Every row gives one point. Each copy is the shape, with its points in the same order, turned, moved and blurred by noise. Some copies are also mirrored. Which?

Shape (8 x 2)
[[-0.34  0.23]
 [ 0.23  0.03]
 [-0.34  0.11]
 [-0.22  0.13]
 [-0.61  0.04]
 [-0.57 -0.14]
 [ 0.01 -0.71]
 [ 0.54 -0.35]]
Copy 1 (8 x 2)
[[-0.53  0.03]
 [ 0.06  0.20]
 [-0.44 -0.12]
 [-0.36 -0.12]
 [-0.61 -0.38]
 [-0.48 -0.46]
 [ 0.34 -0.60]
 [ 0.58  0.02]]
Copy 1 is: only turned
Copy 2 (8 x 2)
[[-0.30 -0.31]
 [ 0.13  0.10]
 [-0.16 -0.37]
 [-0.14 -0.13]
 [-0.19 -0.63]
 [ 0.06 -0.66]
 [ 0.78 -0.38]
 [ 0.60  0.31]]
Copy 2 is: only turned
Copy 3 (8 x 2)
[[-0.38 -0.12]
 [ 0.08  0.23]
 [-0.23 -0.23]
 [-0.15 -0.13]
 [-0.31 -0.43]
 [-0.11 -0.51]
 [ 0.56 -0.29]
 [ 0.71  0.26]]
Copy 3 is: only turned
Copy 4 (8 x 2)
[[ 0.36 -0.06]
 [-0.12  0.19]
 [ 0.37 -0.14]
 [ 0.25 -0.13]
 [ 0.53 -0.36]
 [ 0.38 -0.55]
 [-0.49 -0.60]
 [-0.68  0.10]]
Copy 4 is: mirrored

Shape (6 x 3)
[[ 0.08 -0.43 -0.02]
 [-0.29  0.29  0.11]
 [-0.45  0.39  0.36]
 [ 0.21 -0.16 -0.52]
 [-0.13 -0.16 -0.01]
 [ 0.47  0.95 -0.10]]
Copy 1 (6 x 3)
[[ 0.42 -0.09  0.13]
 [-0.23  0.07 -0.39]
 [-0.12  0.38 -0.60]
 [ 0.00 -0.50  0.30]
 [ 0.23 -0.06 -0.09]
 [-1.02  0.13  0.26]]
Copy 1 is: mirrored
Copy 2 (6 x 3)
[[ 0.21 -0.21 -0.51]
 [-0.04  0.10  0.19]
 [-0.17  0.42  0.24]
 [ 0.34 -0.67 -0.15]
 [-0.02 -0.12 -0.22]
 [ 0.78  0.06  0.79]]
Copy 2 is: mirrored
Copy 3 (6 x 3)
[[ 0.32  0.04  0.12]
 [-0.33 -0.24 -0.28]
 [-0.54 -0.02 -0.40]
 [ 0.41 -0.56  0.21]
 [ 0.01 -0.12  0.08]
 [ 0.11 -0.91 -0.94]]
Copy 3 is: only turned
Copy 4 (6 x 3)
[[ 0.31  0.27 -0.46]
 [-0.10  0.00  0.19]
 [-0.03  0.11  0.47]
 [-0.16 -0.08 -0.66]
 [ 0.06  0.19 -0.21]
 [-0.07 -0.99  0.05]]
Copy 4 is: mirrored

Shape (10 x 6)
[[-0.02 -0.30  0.48 -0.55  0.34 -0.84]
 [ 0.44  0.24 -0.10  0.11  0.08  0.12]
 [ 0.38 -0.08  0.04 -0.15  0.42 -0.33]
 [ 0.16 -0.39 -0.28 -0.42 -0.49  0.28]
 [-0.06  0.08 -0.18 -0.40  0.13 -0.95]
 [-0.46 -0.08 -0.38 -0.85 -0.10  0.11]
 [ 0.15  0.46  0.16  0.41 -0.15  0.13]
 [ 0.24  0.24 -0.17  0.71 -0.26  0.13]
 [ 0.05 -0.11  0.02  0.80 -0.12  0.32]
 [ 0.11 -0.34 -0.17 -0.30  0.62 -0.40]]
Copy 1 (10 x 6)
[[-0.33 -0.27 -0.41 -0.99  0.57 -0.25]
 [-0.13  0.07  0.37 -0.05 -0.24  0.15]
 [-0.40 -0.02 -0.06 -0.46  0.05  0.14]
 [ 0.49 -0.37 -0.25  0.02 -0.42 -0.23]
 [-0.24  0.30 -0.26 -0.89  0.16 -0.55]
 [ 0.84  0.12 -0.46 -0.49  0.03 -0.12]
 [-0.05  0.07  0.77  0.07  0.09 -0.15]
 [-0.21  0.17  0.65  0.43 -0.13 -0.35]
 [-0.22 -0.03  0.45  0.70  0.18 -0.20]
 [-0.35  0.15 -0.54 -0.48  0.25  0.18]]
Copy 1 is: mirrored
Copy 2 (10 x 6)
[[-1.00 -0.40 -0.26 -0.47 -0.55  0.27]
 [ 0.22 -0.10  0.04 -0.37  0.00 -0.29]
 [-0.38 -0.25 -0.26 -0.42 -0.40 -0.32]
 [-0.24  0.41 -0.48  0.14  0.24  0.15]
 [-1.08 -0.13  0.07 -0.47 -0.27 -0.34]
 [-0.83 -0.08 -0.39  0.11  0.70  0.07]
 [ 0.27 -0.14  0.45 -0.08 -0.13 -0.09]
 [ 0.39  0.08  0.39  0.18 -0.30 -0.43]
 [ 0.41 -0.09  0.25  0.50 -0.48 -0.20]
 [-0.66 -0.53 -0.45 -0.23 -0.35 -0.31]]
Copy 2 is: only turned
Copy 3 (10 x 6)
[[-0.89 -0.17  0.14 -0.79 -0.17  0.15]
 [ 0.20  0.11 -0.32 -0.06  0.01 -0.40]
 [-0.25 -0.02 -0.20 -0.55  0.20 -0.27]
 [ 0.50  0.19 -0.01 -0.13 -0.29  0.54]
 [-0.85  0.06 -0.46 -0.32 -0.10  0.25]
 [-0.15  0.71  0.23 -0.07 -0.09  0.66]
 [ 0.11 -0.06 -0.12  0.33 -0.16 -0.59]
 [ 0.35 -0.29 -0.38  0.50  0.00 -0.44]
 [ 0.43 -0.51  0.07  0.39  0.20 -0.33]
 [-0.39  0.06 -0.11 -0.60  0.48  0.13]]
Copy 3 is: only turned
